Each point is reached from the start by the listed moves, each made 0, 1 or 2 times, or once backwards (-1), plus a little noise. Is the number of moves made odd or even? Then give how often each move was made.

Moves:
(1): [-23 -23   7  51]
(2): [-7 -2 31 -9]
Start: [ 12  11 -12   2]
Points:
[-50 -40  65  87] => even (2, 2)
[ 42  38 -51 -37] => even (-1, -1)
[ 35  33 -19 -50] => odd (-1, 0)
[  0 -12 -35  64] => even (1, -1)

Moves:
(1): [ 25  -9  -3 -23   8  -4   9]
(2): [ -5   9   6 -23  14  -6  20]
(3): [-5 -6 -6  1 -2 -5  5]
(4): [-14  14   0  25 -16  -5  -4]
(5): [  9 -18  16  -6 -23   4 -11]
(6): [-14  13   3 -10  -3  10  17]
Start: [-12  -3  -7  -3  -1   1  12]
Points:
[ 26 -69   7 -50 -46  15   9] => even (1, -1, 2, -1, 2, 1)
[ -3  -2 -28 -54  42   3  57] => odd (1, 0, 1, -1, -1, 1)
[-22  20 -21 -85  54   5  95] => odd (1, 1, 1, -1, -1, 2)
[-62  34 -13 -19  40 -15  58] => odd (-1, 2, 1, 0, -1, 0)
[-57   0  33   3 -63   6  17] => odd (-1, 1, 1, 1, 2, 1)

Moves:
(1): [  3  13  11 -11  13  11   0   0  14 -11   0  -6  -2]
(2): [-15  -1   5  -4  12   0 -15  -2  -2  16  12   9 -11]
(3): [ -3   5  -4  -3   7  11  -6   5  -5 -13  -4  -1 -10]
(4): [-4  6  0  2  4  9 22  8  8  2 -5 -1 -9]
(5): [ 1  5 -4 -1 -9  3  2  9 -4 -5  1  9  6]
(6): [ 0 -6  4  1 -1 -6  0  3  1 -1 -5  3  2]
(7): [ -2  -9  -7   7 -16  -1   0  -1   0  -4  -4   5   1]
(8): [ 2  2  2  5 -2 -1 -2  1 -6  7  0  8 -9]
(9): [ 2 10  0  0  2 -7 -5  7  4 -4 -6 -1 -2]
(10): [-5 17  9  7 10  1 -9 -4 -8 -7  7  4  2]
(11): [  1   9  10  -2  -4  -4   5  24  -3  -6  -8  -8 -11]
(12): [  4  -4   4  -2   3 -22   7  -4  -1   1  15  -5 -22]
Start: [-1 -7  2 -2  1  9  9  9  2 -7 -2  1  1]
Points:
[ -7  32  42  19  -2  29  67  65   9 -39 -40 -16  24] => odd (0, -1, -1, 2, 0, 2, 0, -1, -1, 2, 2, -1)
[ 18  28  46  -9  35 -19  30  17  44  -2  -6  -8 -52] => odd (2, 0, -1, 1, -1, 1, 0, 2, 2, 0, 0, 1)
[ 22 -14 -13  11 -36 -37  81  49  23  -2 -28  -4 -16] => odd (-1, -1, -1, 2, 1, 1, 0, 0, 2, -1, 0, 1)
[-28  20  44 -15  55  10  -1 -12  22  19  44  34 -36] => even (2, 2, -1, 1, 1, 1, 0, 1, 0, 1, -1, 1)
[-11  13  24 -12  22  -3  29  31   5 -14  24  -7 -95] => even (1, 1, 1, 1, 0, -1, 1, 1, 0, 0, 1, 2)
[-34 -10  -8   3 -39  -2  11  71  12  22 -31   5 -16] => odd (-1, 2, -1, 1, 0, -1, 2, -1, 2, -1, 2, -1)

Moves:
(1): [  3  -4  -7   9  10  -5  -5   5   3  -4  -5   4   4  -5   1  -8  -2   2
 -12  -6   0]
(2): [ 11 -17 -10   1 -10  -9   1   3   0   4  -3 -11  11   1   1 -14 -10   1
   1  -5  15]
(3): [ -3   2  -8   2  -5 -21   1   2  -1  -3  -7   4   0  13   5   1   6  14
   2  -2   6]
(4): [-10   0  -6  -2  -4  -2   0  -8   8  -1 -12  -1  -3   9  -4   7  -1   9
 -16   6  -5]
(5): [ -2  -5 -14  -3  -2  -1   0  -3  -9   5 -10   4  -5   0 -11  -4   2  -8
   7  -4  -3]
(6): [  1   2  -4  -9  -8   1 -10   8   2   0   0  -3  -4  -4  -8  11  -6   5
   3 -11   3]
(7): [-12   6   5   2  -4  13  -8 -16  -7   2  -1 -11  -2  13  14  -3  15   5
   4   4  10]
(8): [-12  -2 -10  -1  -6  -2   2   2   4 -14  -9  -1  11  -4  -6  -6   9  -9
  -1  14   2]
(9): [ -8  -7   7  -5   9  -7 -11  -3  10  -4  -5   5   6 -15   9 -12   0  16
  -9   7  -5]
(10): [ -2  10  -1   3 -14   1  -8  -4   2   4   3   4  -1   0   7  -2  -7  -7
  -8  -7   3]
(11): [ -5  -3 -10 -14  -1   2   1   1   2 -13 -18 -12   1   7  10   6  -3  -9
 -10  14  -4]
(12): [ -7   4 -10 -14   0  10   4  -4   1   0  -2   4  -2   6  -3  -2   4   2
  -2  -7   5]
(13): [ -7  -1  -3   1  -5  -2   3   4   8  -1   4  -5 -11   2  -2  -2  -1  -5
   5   0  12]
(14): [  9 -19   6   6 -20  -5  13  -6  13   0 -12   3  -1  -8  -7  12   0  -5
  11  -9   4]
(15): [-16  -1  -3   5   0   4   9   6  -4   8   1  -5  16   9   8   7 -13  -2
 -12 -24  -2]
(16): [ -8  -4  10  -3  -5  12   0  -5   2  -9  -1  -8  -9   8   2 -12   6   3
  -2   2  -5]
(17): [  1   1  -4  -5  -3   3 -11  -1   3   0  -4   1   0  11  -1  -3  -6   2
   9  -4   4]
(18): [  8   5  -1   2   4  -5   4   3   1  -8  -7  -8 -13 -13  -2  -5 -15  12
  11   4  10]
(19): [  8  10   0   4   2   3   2 -13   3   6   4  -5   4 -11   2 -11   4  -1
   5  -3  -8]
(20): [  3   1   9  -1  -1 -11   3  -2   0  -4  -2  -5   2  -1  -6   6  -2   0
   0   1   8]
Start: [-11  -3  23 -20 -10  -7   9   6 -10 -16  10  -2   8   1  -6  -4  17 -10
   8  -5  -1]
Points:
[-88  -3 -26 -92 -53  27  41  15  35 -60 -58 -65 -41  57 -12  14 -54   8
 -26 -29  17] => even (-1, 0, 0, 2, 0, 1, -1, 0, 0, 0, 2, 2, 2, 0, 2, 2, 1, 2, 0, 0)
[-81 -14 -75 -23 -40 -19 -24   8   6   1 -56  48  89  19 -16 -12 -17 -40
 -72 -56 -41] => odd (1, 0, 0, 2, 2, 0, -1, 2, 1, 2, 0, 0, -1, 0, 2, -1, 2, -1, 0, -1)
[-61  -4   3 -17 -33   0  34 -23 -15 -53 -63 -51 -59  47 -34   8  31  23
  28 -45  51] => even (2, -1, 1, 1, 2, 1, 2, 0, -1, -1, 0, 1, 1, 1, 1, 2, 0, 2, 0, 2)
[-20 -44  41 -19  38 -21  37  23 -14 -14  -4 -18  -5 -57 -10 -46 -49   4
  20 -39  -6] => odd (0, 0, -1, -1, 2, -1, -1, -1, 2, -1, 0, 0, 1, 0, 2, 1, 0, 2, 0, 1)
[-95 -45  -6 -72 -43  30  10 -48  -3 -52 -42 -40 -46  59 -14 -71  89   6
  25  58  47] => odd (-1, 1, 0, 1, 2, -1, 2, 1, 1, -1, 0, 2, 2, 0, -1, 2, 0, 0, -1, 0)

Moves:
(1): [ -1  -3 -13   2  -7  -1  -9  -1   3  -6  -1   2   6   2 -16   0  -9  -1
  -6  -5  -2  -6   1   8   2   3]
(2): [-11  -5  -6   1  -3  -2   7   7   3  -2 -10  -5  -2   1  -1   0   7   5
  -6   3  -2  -2  -4  -6   2   0]
(3): [  3   4   0  -2  14   0  -6  -1   8   4   9   6  -5   8  -3   8  -4   0
  -7  -5  -3 -10 -13  15   8   2]
(4): [ 6  2 -2 -7 -3  3 -3  0  7 -2 10  5  4  2 -6 -8 -1 -1  7 -1 14 -2 19  6
 -9 13]
(5): [  3  -1  -3 -10  -3   2  11  -1  -6  -2  -6   9  -5  13  14   4  -3  -5
  -5   0   4   7   3 -13  -6   5]
(6): [  1   0   2  -2   3  -5  -3   6  -5   3  -6  -3  -3   3   3  -1  -2   6
  -9   2   4   3 -15  -3  -6   6]
(7): [-4  7 -2 -4  3 14 -9 16 11 12 -4  2  2 -3  2 -3 13  8 -5 -6 -1  7  4 -3
 -8  3]
(8): [-7 -5 -5 -4 -7 -6 -6 -1 -1 -7 -8 -2  3 -4  6  1  7  0  1  3 -4  5  6 16
 16 -1]
(9): [  7   8 -11 -13  -7  10  18  10 -11   3   1  -3   6   5   4  -4  11  -6
  -4   2  13  -1   7  -6   9   5]
(10): [ -7  -5   6 -10   5   1   7   6  -4   9  -2   0   9   2   5   2  -4  10
 -13  -7 -14   9 -10   4 -16   7]
(11): [ 8  0  1  1 -4 -6 -5  9  2  0  8  5  2  4  0  2 -2  3 -4 -6  0 -3 -1  9
  0  0]
(12): [ -5  -5  -5  -6 -11  -5   8  -5 -15  -6  -5   4   1  -2 -12   2   8  -1
  -8   9  -5   4  -8 -18  -6  20]
(13): [ -9   2  -5   6   9   2  -8   3  -2  -3   9  -2  -1   1   0  -2   1   0
   3  14   1  -4 -11   1  -2   1]
(14): [  2  -3  -1  -7  -6 -21   5   2  -4  12   7   8   5 -13   2  -9  -5   7
   0   3   6  -7  -6 -16   8  -8]
(15): [  1   0   2   0   9   8   1  -1  -3  -4   8  -2 -10   2   2  -2  -4   1
  -2   6  -8  -4   0 -10  -2   2]
(16): [ -1  -8  14  -5   7   8   4  -3 -12   0  -2   1  -3   6   8   8   8   1
 -11 -10   1  -3  -1   4 -10   1]
(17): [ -2  10   7  23  -2 -11  -3   1 -18  13  -1   3  -4  10   8  -6   4  -4
   8  -9  -4  -1  -2  21 -13   7]
(18): [ -3   0   0   0 -13   3   7  -8  -4   0  -3  -1   3   6  -4   2  -1  -1
   1   1   0   9  11   0  -4  -2]
(19): [-2 -9 -7  7 -3  4  0 -4  1 -6  5  0 -1  1 -2  7  1 -1  9  3  6 -1  0  6
 13  4]
(20): [ -5  -2  10 -15 -10   0  -8  -5   9  -5   1  -8   2   0  -3   5  -8  -5
  -2 -12   4   2   6  -3  -2   1]
(21): [  0  -7   8  -3  -2  -8  -1   1   5   1 -12   2   3   4  -6   2  -5  -1
  -3  -3 -12   5   1  -2   6  -4]
(22): [ 2  6 -5  3  9  7 -2 -3 -4  0  3 -6  0  3 10 -3 14  3  8 -5  2  1  1  5
  7 -6]
(23): [  8   5   8   1  -2   1 -20   6  16  11   7  -4  10  -6  14 -13  -2   9
   6   2  -1  -9  -1  -7  -9   1]
(24): [  7  -9 -13   3   2  -8  -9   2  10  12  10   3   2 -11  -4   2   2   2
   7  14  -1 -13   4  -2  -4   2]
Start: [  6   7   3  -6  -3   2  14  -8  -5   8   9   4  -7   0  -4  -6   7 -11
  10  -7  -1  -7 -12  -1   3   3]
Points:
[-14   8  35 -95   6  39   3  63  38  28  15  -4   5  33  30  -1  45  34
 -55 -77 -31   6 -29   2   2  59] => even (-1, 2, 2, 1, 0, 0, 2, 1, 1, 2, 2, 1, -1, 0, 2, 0, 0, -1, 1, 2, 1, 1, 1, -1)
[-19   0  76  44 -14   2 -72 -42 -90 -33  28 -43 -23  24  63  -7  43  -2
  21 -37 -36  -9 -50  60 -36  44] => even (0, -1, -1, -1, -1, 1, -1, 2, -1, 0, 2, 2, 1, -1, 2, 2, 2, 0, 1, 2, -1, 2, 2, -1)
[ 25  13  40  25 -65  -1 -55 -51  11 -13  36 -14  30  -2 -29 -22 -41 -11
  32 -45  27 -25  16  19 -34 -12] => odd (2, -1, -1, 0, -1, 0, -1, -1, -1, -1, 1, 0, 0, 0, -1, 1, 0, 2, 0, 1, -1, 0, 2, -1)
[ -8 -40   9 -62  -8 -55   6  20 -12  69  -5  44  13 -20   4 -24 -11  19
 -37  -1 -62 -15   3 -20 -46  32] => odd (1, 0, 0, 1, 1, 0, 1, 2, 0, 2, -1, 0, 0, 2, 2, 1, 1, 0, -1, 0, 2, -1, 0, 2)
[ 14 -28  50  -8  32  39 -17 -31  38  51  38  -2 -17  36  53  39 -11  26
  -6 -53 -28 -37 -34  10 -31 -10] => even (0, 1, 2, -1, 1, 0, 0, -1, -1, 1, 0, -1, -1, 0, 1, 2, 0, 2, 2, 1, 0, 1, 2, 1)

Moves:
(1): [  0  -1  -7   0   0   3  11  -3  10  -8  11 -11  -3   2  -7   2   6  16
  -4  -3   1   1   0  -1]
(2): [ 1 -7 -2  3  2 -3  9 -7 -8  3 -2  7  7  6  7 -6 -3 -1 -2 12  7 -3 -2 -4]
(3): [  1  10  12   8   8   8  -9  11   0  -5 -10   0  -7 -19   2   1   4   4
   5   4   0  -5  -3  -8]
(4): [  4 -13  -8   4   0  -8  -2  -2  -7   6  -9   4  -1  -2  -2   2   8   4
   2   1  -3  11  -5  -1]
(5): [  9  12  -7   0  -2  -2  -1 -15  -4   2   9   4  10  10  -4   0   9  -4
 -11   6  -1 -12   0  11]
(6): [-1 -5 -5 -2 10 -3 -3 -7 -7  2 -5 -7 -1  8 -3 -7 -5 -8 -7  1  7  3 -2 -7]
(7): [-9  1 -1 -2 10  7 -4  4 -7  3  3  3 -2 17  6 -6 13 -6 -4 10  1  5 -5  3]
(8): [-7 14  3  3 -1  4  4 -5 -4 -2 -2 -2  5  4  1 -1  5  2  5 -4 -6  2 -7 -3]
(9): [-11  -5   2  -9  -5   3  -3  -2   1   2  -6   0   7  -5 -10  -1  11  -2
 -13  -3   2  -2   6  -3]
(10): [ -6   0  -2   6  -4   9   2  -2   7  -1   0  -2   9  -4  -5  -1   2 -11
   0   6  -9   5  -6  -1]
(11): [  2  -4   1 -12   6  -3   6  10  -2  -7   6  -6   1  -2  -2  -2  -3   9
   6   3   3   7  -3   0]
(12): [-18  -3   0  10   2 -10   6  -1 -15  -4 -13 -17  -4  -5   6   5   5   3
   8   0   7 -12 -14   3]
(13): [  6   3 -14  -3  -1  -4  -5  -4   9  -2  -1  -9   6  -5  13  10   3  -3
  -5  -9   6  -4 -11  -4]
(14): [  1   1   4   8  -2  -6   0   3  -1   1   6   5  -2  -8   8 -15  10  -1
   8   0   4  -3  -2   1]
(15): [ 11  -2   1   4  -5 -20  19   1  -7  -3 -16  -1   4   4   4  -6  13   4
  -1  -6  -7   6   8  10]
(16): [  5  14  -5  -2  -9  -1  -1  -4   6  12   2  -4  -4 -10   4  -2  -4   1
  -1   5 -11  -3   7  -3]
(17): [ 5 -1 -6  4  5 11 -5 -3  2 10  0 -4  8  2 -8  5  7 -2  5 -9 -7 -9  3 -2]
(18): [  6  -4  -2  -7  -6   9   3   0  -2  -3  -4  -1   3   6   1 -12   2   9
   3   1  -9   9   7   9]
(19): [  0 -17   2  -3  24   0   1  10   4   6   1  -2   7  -3  -4   3  -4  14
 -16 -10 -15  -2  -1   9]
(20): [-5 -6 -3 -8  6 14  4  4 -8 -5  2 10 -3  1 -2 -7  2 -3 -1  5 -8  1  1  3]
(21): [  5  -3   3  -4 -13  -3   5   4   8   3   0   3  -5   0  -4  -5  -6  -2
   4  -2   2  -7  -3   1]
(22): [  0 -14  12 -11   9  -4   5 -14  12 -10   6   9  -9  -3  12   8  -3   1
   8  17   5 -19 -11   1]
(23): [  3  10  -7  -2   0  -5  -6   5  11   6  -9   4   3   4  -3  -4 -11  -6
   5  -6   9  14   6   0]
(24): [ -4   4  -3   9  -6  -3   0   5  -4 -13  -5   2   8   4   4  -7   4   0
   3   0 -12  -5   5 -12]
Start: [ -4 -14 -12   1  -3   4   2   6  -6   1   0  -7  -3  -4  -3   0   0   2
   1   9  -4 -10   6   2]
Points:
[ 20 -55 -42   2  49  29  36 -16 -75  25 -22  -4  70  -2 -50 -44  83  57
 -75 -19 -64 -44  29  26] => even (1, 2, 1, 1, 2, 1, -1, 1, 2, -1, 0, 0, 0, 1, 1, 0, 2, 1, 2, 2, 0, -1, -1, 0)
[  3  23 -31  37 -43 -61  10 -43 -36 -20 -70 -22  75 -10  20  31  84 -10
 -36 -37  -6 -56   4  25] => even (-1, 0, 0, 0, 2, -1, -1, 1, 2, 0, -1, 1, 2, 0, 2, -1, 0, 0, 0, -1, -1, 0, 0, 1)
[-34 -17 -28  -7  11 -57  24  15  38  30 -27 -55  34 -12  25  18 -58 -26
 -10 -20  38 -19 -74  24] => even (-1, 1, -1, -1, 0, 0, 0, 1, 0, 2, 1, 2, 2, 0, 0, 0, -1, -1, 2, -1, 2, 0, 2, -1)
[ 11  74 -10  47 -37 -18 -12 -28 -27 -22 -86 -14  78 -23  -8   6  83 -31
   2 -16  -9 -27  13 -14] => odd (-1, 0, 2, 0, 2, 0, -1, 2, 2, 1, 0, 0, 1, 0, 2, -1, 1, 0, -1, -1, -1, 0, 1, 1)
[ 34 -77 -72   2 -24 -71  57 -22 -62  50 -85 -44  42  22 -17 -15  -9 -22
  -6 -16  10  19 -21  14] => odd (-1, 2, -1, 2, 0, 2, -1, 0, 0, 1, 1, 1, 1, -1, 2, 0, 1, 0, 0, 0, 2, -1, 0, -1)
[ 15 -74 -35   7  69  26  48  65 -18 -15 -95 -41  42 -11 -10 -16  10  32
  23  -9 -49   0 -17  48] => even (0, 1, 2, 0, 0, 0, 0, -1, -1, 2, 1, 2, 1, -1, 2, -1, 2, 2, 2, 2, 1, 0, 2, 0)
